Every row gives one point. Each copy is the shape, with its points in the same order, stretched, turned, moved and blurred by noise. Some copies are also mirrored. Which?
In the rows, zero is written as 128.

Shape (7 x 2):
65; 95
82; 174
167; 189
84; 59
154; 85
150; 112
148; 134
Copy 1 (7 x 2):
161; 77
84; 83
54; 160
191; 100
151; 162
131; 148
113; 141
Copy 1 is: only turned
Copy 2 (7 x 2):
149; 75
88; 86
80; 164
182; 89
167; 154
143; 148
126; 146
Copy 2 is: only turned
Copy 3 (7 x 2):
55; 84
138; 50
197; 120
34; 121
97; 172
120; 151
139; 133
Copy 3 is: mirrored

Shape (8 x 2):
157; 123
128; 95
123; 130
134; 56
104; 107
92; 192
181; 150
116; 141
Copy 1 (8 x 2):
102; 97
97; 146
149; 128
46; 168
137; 166
249; 117
127; 52
164; 131
Copy 1 is: only turned
Copy 2 (8 x 2):
125; 142
140; 123
118; 118
175; 129
134; 105
71; 89
110; 148
115; 108
Copy 2 is: only turned

Shape (6 x 3):
122; 186; 125
125; 41; 187
136; 138; 137
146; 192; 130
202; 139; 141
203; 89; 108
Copy 1 (6 x 3):
141; 140; 99
151; 149; 196
143; 130; 132
160; 131; 96
156; 90; 140
114; 81; 153
Copy 1 is: only turned
Copy 2 (6 x 3):
153; 114; 155
108; 209; 124
125; 143; 157
146; 111; 189
100; 146; 244
48; 145; 212
Copy 2 is: only turned
Copy 3 (6 x 3):
99; 43; 158
134; 215; 124
122; 99; 143
111; 42; 174
167; 91; 150
205; 144; 81
Copy 3 is: mirrored
Copy 4 (6 x 3):
134; 181; 157
106; 33; 159
126; 140; 141
154; 183; 157
173; 120; 137
158; 88; 91
Copy 4 is: only turned

Shape (7 x 4):
119; 145; 110; 119
91; 70; 37; 108
191; 137; 175; 129
148; 140; 165; 96
119; 84; 77; 172
150; 192; 129; 111
107; 174; 158; 114
Copy 1 (7 x 4):
160; 148; 139; 98
213; 197; 25; 70
137; 70; 173; 148
186; 111; 184; 137
109; 171; 42; 92
150; 105; 196; 94
142; 139; 197; 108
Copy 1 is: mirrored
Copy 2 (7 x 4):
141; 134; 132; 145
233; 94; 87; 209
77; 99; 133; 28
74; 107; 161; 72
241; 106; 68; 149
67; 158; 145; 118
102; 150; 174; 123
Copy 2 is: only turned
Copy 3 (7 x 4):
146; 130; 141; 153
68; 165; 209; 183
165; 87; 126; 73
184; 119; 151; 105
60; 149; 134; 134
190; 87; 123; 150
192; 141; 115; 135
Copy 3 is: mirrored
Copy 4 (7 x 4):
129; 140; 145; 93
105; 151; 66; 86
157; 111; 155; 148
159; 106; 150; 110
85; 146; 100; 132
153; 154; 183; 95
137; 114; 183; 86
Copy 4 is: only turned

Shape (10 x 4):
167; 131; 184; 141
164; 148; 136; 108
164; 156; 129; 167
117; 125; 105; 95
105; 126; 150; 85
54; 70; 131; 83
130; 147; 74; 150
136; 119; 149; 167
155; 181; 159; 144
101; 72; 106; 115
Copy 1 (10 x 4):
87; 143; 94; 184
143; 166; 128; 172
168; 89; 94; 181
178; 156; 137; 96
142; 187; 118; 101
139; 167; 122; 7
227; 77; 120; 119
131; 90; 83; 136
157; 131; 84; 198
143; 121; 131; 45
Copy 1 is: only turned
Copy 2 (10 x 4):
111; 112; 167; 186
85; 91; 132; 157
148; 70; 133; 185
82; 138; 122; 107
74; 170; 165; 100
75; 245; 152; 57
143; 86; 101; 139
147; 129; 152; 170
130; 81; 171; 169
98; 181; 110; 110
Copy 2 is: only turned

Shape (11 x 6):
73; 87; 95; 79; 27; 156
68; 107; 134; 135; 93; 130
121; 87; 127; 130; 120; 44
133; 106; 114; 159; 154; 176
113; 98; 160; 168; 138; 100
103; 201; 113; 118; 105; 77
186; 97; 136; 39; 144; 88
140; 188; 192; 177; 112; 55
87; 71; 104; 127; 118; 86
191; 123; 88; 85; 100; 73
69; 197; 158; 64; 61; 171
Copy 1 (11 x 6):
161; 122; 46; 148; 90; 174
157; 139; 109; 108; 133; 155
138; 162; 180; 106; 83; 178
77; 78; 130; 75; 151; 121
138; 123; 171; 70; 139; 145
148; 168; 147; 207; 144; 146
127; 61; 168; 136; 44; 171
170; 158; 207; 157; 157; 83
128; 155; 134; 92; 99; 207
103; 122; 158; 184; 51; 140
195; 92; 64; 208; 156; 134
Copy 1 is: mirrored
Copy 2 (11 x 6):
114; 169; 176; 112; 96; 193
139; 147; 145; 125; 82; 117
100; 107; 91; 145; 60; 102
98; 151; 156; 151; 173; 116
103; 102; 143; 156; 97; 58
177; 85; 136; 70; 112; 147
127; 91; 131; 225; 128; 167
149; 23; 138; 96; 125; 51
100; 147; 94; 152; 56; 113
95; 97; 129; 138; 148; 196
210; 111; 207; 94; 145; 171
Copy 2 is: mirrored
